Rows are points. To make a cloud, some directions were put in groups of two or more. Within a group, all points are equally far from the middle, so they leave a hole (a ring in 2 directions, a hollow ball in 3). The other directions are filled evenly. Then the cloud was stretched, turned, moved and blurred a little. How many holes are there, and how many directions does each take, smallest first?

Cloud (19 x 3):
[[ 0.04  0.21 -0.03]
 [-0.05  0.43 -0.41]
 [ 0.25 -0.08 -0.21]
 [ 0.56  0.33 -0.04]
 [-0.13 -0.45  0.00]
 [-0.59 -0.23 -0.18]
 [-0.34  0.01 -0.55]
 [ 0.38 -0.11 -0.22]
 [ 0.28  0.00 -0.03]
 [-0.54  0.03 -0.02]
 [-0.53 -0.08 -0.26]
 [ 0.14 -0.32  0.19]
 [ 0.11  0.31 -0.04]
 [-0.46  0.19 -0.06]
 [ 0.01  0.18  0.26]
 [ 0.20 -0.05 -0.43]
 [-0.19  0.14  0.25]
 [-0.22  0.15  0.25]
 [-0.40  0.20  0.02]]
Holes: 0

Cloud (22 x 3):
[[-0.39 -0.61  0.27]
 [-0.22 -0.63  0.36]
 [ 0.00 -0.26  0.00]
 [-0.20 -0.09  0.08]
 [ 0.20 -0.27 -0.06]
 [-0.15  0.16 -0.17]
 [-0.13  0.12  0.07]
 [-0.11 -0.31  0.11]
 [ 0.05 -0.40  0.30]
 [-0.26 -0.21 -0.01]
 [-0.01 -0.19  0.37]
 [-0.13 -0.17 -0.48]
 [-0.23 -0.15  0.26]
 [-0.32 -0.23 -0.51]
 [-0.29 -0.17  0.27]
 [ 0.31 -0.24  0.48]
 [ 0.23  0.03  0.28]
 [-0.19 -0.13  0.42]
 [ 0.26  0.21 -0.17]
 [-0.45 -0.01  0.29]
 [-0.07  0.15  0.38]
 [-0.42 -0.33 -0.31]]
Holes: 0

Cloud (19 x 3):
[[-0.24 -0.27  0.36]
 [ 0.21 -0.09 -0.17]
 [-0.19  0.00  0.28]
 [ 0.34  0.15 -0.18]
 [ 0.65  0.35  0.01]
 [ 0.24 -0.11 -0.16]
 [ 0.23  0.44  0.12]
 [ 0.06  0.08 -0.39]
 [-0.32 -0.09  0.03]
 [-0.51 -0.26  0.19]
 [ 0.10 -0.18  0.04]
 [-0.15  0.22 -0.06]
 [ 0.23  0.06  0.43]
 [ 0.28  0.09 -0.42]
 [ 0.30  0.29 -0.01]
 [-0.44  0.26 -0.43]
 [ 0.14 -0.15 -0.40]
 [-0.19  0.40 -0.38]
 [ 0.49  0.21  0.13]]
Holes: 0

Cloud (32 x 4):
[[-0.04  0.17  0.51  0.27]
 [ 0.30 -0.23  0.24  0.21]
 [ 0.15 -0.39  0.17  0.41]
 [ 0.33 -0.44 -0.28 -0.06]
 [ 0.24 -0.52 -0.15 -0.12]
 [ 0.00  0.38  0.32  0.34]
 [ 0.13 -0.19  0.14  0.34]
 [ 0.05  0.08  0.59  0.06]
 [ 0.43 -0.27  0.09  0.11]
 [ 0.17  0.52  0.08  0.23]
 [-0.14 -0.36  0.16 -0.11]
 [ 0.27 -0.52 -0.22 -0.03]
 [ 0.09  0.17 -0.01  0.57]
 [-0.01 -0.27  0.09  0.37]
 [ 0.22 -0.02  0.33  0.50]
 [ 0.00 -0.21  0.19  0.23]
 [-0.14 -0.17 -0.37 -0.25]
 [-0.15 -0.36 -0.11 -0.18]
 [-0.39 -0.48  0.07  0.20]
 [ 0.05  0.32  0.81  0.18]
 [-0.08 -0.26 -0.15 -0.11]
 [ 0.12 -0.26  0.03  0.16]
 [ 0.18  0.21 -0.13  0.32]
 [-0.16 -0.17 -0.41  0.22]
 [-0.03 -0.48  0.09  0.19]
 [ 0.02  0.19  0.50  0.11]
 [-0.21 -0.07 -0.08  0.16]
 [ 0.19 -0.44  0.03 -0.03]
 [-0.05 -0.15  0.03  0.41]
 [ 0.09 -0.21 -0.39  0.49]
 [ 0.38  0.57  0.26  0.06]
 [-0.06 -0.09 -0.27  0.17]]
Holes: 0

Cloud (28 x 4):
[[-0.25 -0.09  0.13 -0.29]
 [-0.23  0.14  0.15  0.03]
 [ 0.27 -0.30 -0.20 -0.29]
 [ 0.44 -0.17 -0.01  0.04]
 [ 0.12  0.25  0.03 -0.41]
 [-0.20  0.40 -0.22  0.02]
 [ 0.08  0.47 -0.30  0.24]
 [ 0.44  0.05 -0.21  0.08]
 [-0.16  0.17 -0.41 -0.57]
 [-0.18 -0.25  0.23  0.08]
 [-0.15  0.13  0.24  0.19]
 [-0.20  0.31 -0.38 -0.04]
 [ 0.04 -0.37 -0.34 -0.43]
 [-0.09 -0.33 -0.42 -0.41]
 [-0.06 -0.21 -0.21  0.18]
 [ 0.22 -0.32 -0.23 -0.34]
 [-0.10  0.35 -0.36  0.11]
 [-0.16  0.44 -0.08  0.11]
 [-0.11  0.42  0.06  0.18]
 [-0.08  0.23 -0.25 -0.58]
 [ 0.26  0.33 -0.30  0.28]
 [ 0.38  0.37 -0.31  0.10]
 [-0.08  0.04  0.06 -0.48]
 [ 0.40 -0.18 -0.14 -0.10]
 [ 0.07  0.13 -0.48 -0.54]
 [-0.14 -0.51  0.04 -0.22]
 [ 0.21 -0.34  0.17 -0.27]
 [ 0.33  0.01  0.36  0.44]]
Holes: 2 (2, 2)

Cloud (32 x 4):
[[ 0.14  0.33  0.24 -0.33]
 [ 0.01  0.19  0.71  0.00]
 [ 0.25  0.36  0.26  0.12]
 [ 0.38  0.22  0.14  0.02]
 [-0.01 -0.02  0.68  0.30]
 [ 0.13  0.08 -0.39  0.03]
 [ 0.37  0.25  0.19 -0.08]
 [-0.34 -0.34 -0.12 -0.16]
 [-0.17 -0.39 -0.03 -0.35]
 [-0.12  0.22 -0.41 -0.41]
 [ 0.21 -0.29  0.21 -0.24]
 [-0.38  0.13 -0.05 -0.04]
 [ 0.38 -0.09  0.13 -0.18]
 [ 0.06 -0.23  0.57  0.27]
 [-0.05  0.04  0.71 -0.03]
 [ 0.16 -0.03 -0.37  0.06]
 [ 0.24  0.03 -0.25  0.10]
 [ 0.02 -0.20  0.53  0.32]
 [-0.31 -0.01  0.15  0.22]
 [ 0.12 -0.28  0.43  0.26]
 [-0.23 -0.41 -0.29 -0.08]
 [ 0.19 -0.30  0.46 -0.02]
 [-0.01  0.35  0.10  0.20]
 [-0.41 -0.12  0.04 -0.19]
 [ 0.20 -0.27  0.00 -0.38]
 [-0.02 -0.35 -0.21  0.15]
 [-0.09  0.27 -0.16 -0.47]
 [-0.07 -0.38 -0.28 -0.41]
 [-0.21  0.27 -0.29 -0.13]
 [-0.08  0.23 -0.43 -0.13]
 [ 0.02 -0.04  0.76  0.19]
 [-0.29  0.14  0.12  0.20]]
Holes: 2 (2, 2)
